Each row of a before or after table is a point. The points were changed in one or more steps. Then noise was added and the rows were shuffled. The steps act on how far a point lies along the listed directions, d1 being the first. What was done? A step turns or swaps two directions, mirrors them in a line or flattens them onto one, adds a multiple of one to another, or multiplies one. Angles are multiples of 10 degrees, from the lower direction toward the higher: turns from -170 to 170, lines from 10 to 170 but not 90. Use the fewest steps. Two steps may share a direction if one is a turn and the other turns, adds or multiplies; they go together, in the order done. Otherwise the lowest direction goes first.

Directions:
(1): [-2.46  0.61 -0.32]
(2): [ 0.23 -0.41 -2.51]
(3): [ 0.65  2.45 -0.34]
Before (10 x 3):
[[ 0.12  0.33  0.13]
 [ 0.21 -0.50  0.10]
 [ 0.49  0.28 -0.18]
 [ 0.24  0.11 -0.94]
 [ 0.24  0.13 -0.30]
 [ 0.37  0.31  0.86]
 [ 0.17  0.14 -0.17]
 [ 0.44 -0.40  0.54]
 [-0.26 -1.14  0.36]
 [ 0.56  0.14  0.31]]
After (10 x 3):
[[-0.11 -0.53  0.08]
 [-0.25  0.31  0.10]
 [-0.24  0.05 -0.32]
 [-0.53  0.26  0.77]
 [-0.44 -0.47  0.47]
 [-0.46  0.16 -0.23]
 [ 0.42 -1.08  0.44]
 [-0.16  0.07 -0.21]
 [-0.63  0.01  0.23]
 [-0.14  0.09 -0.95]]
Steps: mirror d1 and d3 in the line at 70 degrees

Directions:
(1): [ 2.37  0.15  1.74 -0.26]
(2): [ 0.49 -2.53 -0.64 -1.29]
(3): [ 1.55  1.06 -2.25 -0.36]
Before (13 x 4):
[[ 0.67 -0.63 -0.05 -0.32]
 [-0.32 -0.32  0.59  0.14]
 [ 0.33 -0.60 -0.20 -0.55]
 [-0.29 -0.57 -0.33 -0.05]
 [-0.49 -0.45  0.13  0.01]
 [ 1.05 -0.31 -0.12 -0.14]
 [-0.15  0.47 -0.15  0.36]
 [-0.23  0.26  0.80  0.30]
 [ 0.07 -0.76  0.02 -0.47]
 [-0.02 -0.22  0.20 -0.35]
 [-0.08 -0.12  0.55  0.17]
 [ 0.79  0.65  0.19  0.29]
 [-0.86  0.05  0.33  0.46]]
After (13 x 4):
[[ 0.84 -0.09 -0.42 -0.31]
 [ 0.66  0.14  1.25  0.39]
 [-0.21 -0.13 -1.22 -0.08]
 [ 0.15  0.45  0.10 -0.09]
 [ 0.91 -0.73  0.84 -0.19]
 [-0.22 -0.57 -0.28 -0.09]
 [-0.25  0.43 -0.61  0.17]
 [ 0.30  0.48  0.84  0.42]
 [ 0.64  0.12 -0.21  0.03]
 [-0.15  0.61  0.55  0.25]
 [-0.64  0.35 -0.32  0.43]
 [ 0.48  0.42 -0.47  0.08]
 [-0.09  0.85  0.21  0.27]]
Steps: multiply d1 by 1.6; turn d2 and d3 by -170 degrees

Directions:
(1): [ 0.70 -0.24  2.64  2.23 -0.23  1.30  0.71  1.64]
(2): [-1.46  1.40  1.20  0.21  3.03  0.53 -1.32 -0.81]
(3): [-2.03  0.85  0.06  1.13 -1.47 -2.01 -1.70  1.50]
Before (8 x 8):
[[-0.43  0.37 -0.67 -0.68 -0.06 -0.66 -0.36 -0.49]
 [ 0.18 -0.03  0.35  0.23 -0.04  0.02 -0.10 -0.16]
 [-0.71 -0.06 -0.57 -0.54 -0.01 -0.11 -0.36 -0.47]
 [-0.36  0.27  1.44  1.41 -0.09  0.42  0.15  0.86]
 [-0.15  0.19  0.47  0.21  0.16  0.13 -0.28  0.36]
 [ 0.04  0.21  0.21 -0.27  0.95  0.28  0.10 -0.23]
 [ 0.42  0.20 -0.12  0.08  0.26  0.00  0.03 -0.19]
 [ 0.57 -0.17  0.49 -0.04  0.12  0.63  0.19 -0.22]]
After (8 x 8):
[[ 0.02 -0.35 -0.01 -0.42  0.36  0.81  0.27 -0.65]
 [-1.49  0.72 -0.29  0.34 -0.42 -1.11 -0.90  0.23]
 [ 0.53 -0.01 -0.07 -0.67  0.47  0.49  0.48 -0.73]
 [ 0.36  0.20  0.14  0.34  0.14 -0.01 -0.03  0.01]
 [-0.07  0.05  0.17  0.13 -0.16 -0.24 -0.23 -0.08]
 [-0.16  0.30  0.63  0.35  0.76  0.19 -0.06  0.24]
 [-0.03  0.09  0.72  0.48 -0.38  0.10 -0.35  0.42]
 [-0.40  0.23 -0.05 -0.17  0.19 -0.28 -0.47  0.11]]
Steps: turn d1 and d3 by 90 degrees

Directions:
(1): [-2.99 -0.28 -0.50  0.09 -0.08 -1.79 -0.42  0.66  0.00  2.95  1.48]
(2): [ 0.98 -2.29 -1.74  1.36  1.08 -0.58 -3.06  0.42 -1.15 -0.60  0.38]
(3): [-1.23  1.98 -0.83 -0.20 -0.31  2.81 -2.25  1.55  1.34 -0.47  0.61]
Before (11 x 11):
[[-0.22 -0.48 -0.13  0.27 -0.14 -0.36 -0.93 -0.20 -0.50  0.42  0.28]
 [ 0.88 -0.78 -0.26  0.29  0.13 -0.03 -0.51 -0.10 -0.25 -0.51 -0.16]
 [ 0.21 -0.17 -0.30  0.20  0.23  0.30 -0.63 -0.05 -0.26  0.08  0.32]
 [-1.34  0.92  0.41 -0.64 -0.36 -0.16  0.56  0.13  0.17  1.22  0.30]
 [ 0.63 -0.49 -0.29  0.37  0.56  0.26 -0.91  0.13  0.04 -0.58 -0.13]
 [ 0.92 -0.65  0.06  0.12  0.09 -0.28  0.75 -0.55 -0.32 -0.70 -0.58]
 [-1.06  0.00 -0.04  0.16 -0.24 -0.02  0.06  0.04  0.14  0.50  0.48]
 [-0.06 -0.23 -0.56  0.16  0.15 -0.06 -0.84  0.30  0.18  0.19  0.17]
 [ 0.79 -0.40 -0.29  0.09  0.04  0.02 -0.36  0.02 -0.31 -0.51  0.14]
 [-0.81  0.12  0.03 -0.02 -0.08 -0.32  0.28 -0.04 -0.11  1.00  0.60]
 [-0.06 -0.60  0.39  0.18 -0.30 -0.35  0.25 -0.23 -0.22  0.11 -0.12]]
After (11 x 11):
[[ 0.17 -0.64  0.61 -0.19 -0.09 -1.36  2.02 -0.88 -0.39  0.34 -0.49]
 [-0.43  0.12  0.09 -0.34 -0.35 -0.44  0.54  0.04 -0.02  0.64  0.52]
 [-0.54  0.17 -0.53  0.01 -0.01  0.16 -0.83  0.52  0.41  0.49  0.33]
 [-1.04  0.39  0.15 -0.21  0.06 -0.08  0.01  0.33  0.57  0.88  0.32]
 [-0.48  0.32 -0.14  0.02  0.06  0.28 -0.33  0.03  0.04  0.66  0.55]
 [ 0.08 -0.44 -0.43  0.52  0.07  0.52 -0.82  0.04 -0.14 -0.54  0.26]
 [ 0.71 -0.64 -0.35  0.42  0.39  0.04 -0.66 -0.20 -0.57 -0.32  0.22]
 [-0.59 -0.13  0.25 -0.24 -0.30 -0.71  0.71 -0.12  0.15  0.90  0.25]
 [ 0.26 -0.90  0.51  0.23 -0.24 -0.77  0.51 -0.51 -0.44  0.13 -0.24]
 [ 1.10 -0.17 -0.46  0.21  0.40  0.82 -1.29  0.07 -0.47 -1.08 -0.36]
 [-0.38 -0.40 -0.07  0.19 -0.25 -0.57 -0.77 -0.24 -0.46  0.63  0.34]]
Steps: swap d1 and d2; multiply d3 by 2

Directions:
(1): [-1.78 -0.55 -0.37  0.54 -2.03 -0.70 -3.41  1.01 -0.18 -1.35  0.19 -1.76]
(2): [ 0.12 -1.37 -0.79 -2.07 -1.52 -1.74  1.85 -0.89 -1.20  0.59 -1.62 -2.33]
(3): [ 1.20  1.97 -0.75  1.23  0.47 -2.98 -0.89 -2.20  1.53 -0.62 -1.13 -0.03]
(4): [-0.69  1.88 -0.95 -0.38 -1.57 -0.53  1.66  1.06 -1.40 -2.93 -0.20  1.97]
(5): [-2.23  3.09 -0.61 -0.15 -0.80  0.01  0.19 -0.14 -0.43  3.10  0.76 -0.39]
(6): [ 1.15  0.45  1.25 -0.70 -1.77  1.68 -1.78 -2.48 -1.87  0.36 -1.31  1.39]
Before (10 x 12):
[[ 0.56 -0.52  0.54  0.68  1.04 -0.41 -0.48 -0.46  0.69  0.20  0.42 -0.09]
 [ 0.19 -0.13 -0.11  0.30  0.20 -0.90  0.23  0.00  0.21 -0.99 -0.26 -0.23]
 [-0.09 -0.19 -0.13 -0.62 -0.31  0.14  0.93  0.53 -0.22  0.12 -0.08  0.08]
 [ 0.40 -0.09 -0.35  0.15  0.36 -0.34 -0.32  0.37 -0.16 -0.55 -0.01 -0.03]
 [ 0.86  0.29  0.34  0.32  0.47  0.02 -0.03 -0.30  0.27  0.49 -0.12  0.67]
 [ 0.53 -0.54  0.30  0.27  0.86  0.09  0.02 -0.24  0.72  0.05  0.01  0.13]
 [-0.38 -0.11  0.29 -0.68 -0.81  0.36  0.30 -0.17 -0.70  0.46 -0.08 -0.24]
 [ 0.09  0.46  0.23  0.39  0.50  0.02 -0.04  0.11  0.12  1.00  0.12  0.17]
 [-0.34  0.07  0.03 -0.03 -0.49  0.68  0.22  0.44 -0.54  0.04  0.28  0.28]
 [-0.72  0.95  0.01 -0.51 -0.33 -0.17  0.60  0.83 -0.66  0.25  0.15 -0.18]]
After (10 x 12):
[[-0.58  0.05  0.01 -0.64 -0.77  0.12  0.68  0.22 -0.66  0.10  0.02 -0.16]
 [-0.25  0.54  0.57 -0.60 -0.39  0.43 -0.28 -0.07 -0.80  1.08 -0.14 -0.34]
 [ 0.59 -0.44  0.36  0.24  0.18 -0.43 -0.50 -0.76  0.12 -0.30 -0.52 -0.37]
 [ 0.32 -0.36  0.08  0.28  0.88 -0.16  0.38  0.14  0.75 -0.29  0.13  0.21]
 [-0.26  0.00  0.14 -0.03 -0.50  0.79  0.01  0.22 -0.58  0.21  0.24  0.22]
 [ 0.21 -0.41  0.24 -0.70 -0.33  0.50  0.36 -0.03 -0.34  0.63 -0.26  0.02]
 [-0.08  0.61  0.00  0.39  0.52 -0.17  0.30  0.43  0.17  0.70  0.27  0.24]
 [ 0.56 -0.22 -0.11  0.10  0.36 -0.10 -0.68 -0.03 -0.21 -0.20 -0.14 -0.11]
 [ 0.53  0.52 -0.02  0.36  0.50 -0.35  0.51  0.25  0.34 -0.05  0.09  0.75]
 [ 0.20 -0.23  0.13  0.73  1.07 -0.79  0.18  0.20  0.76 -0.46  0.60  0.02]]
Steps: swap d4 and d6
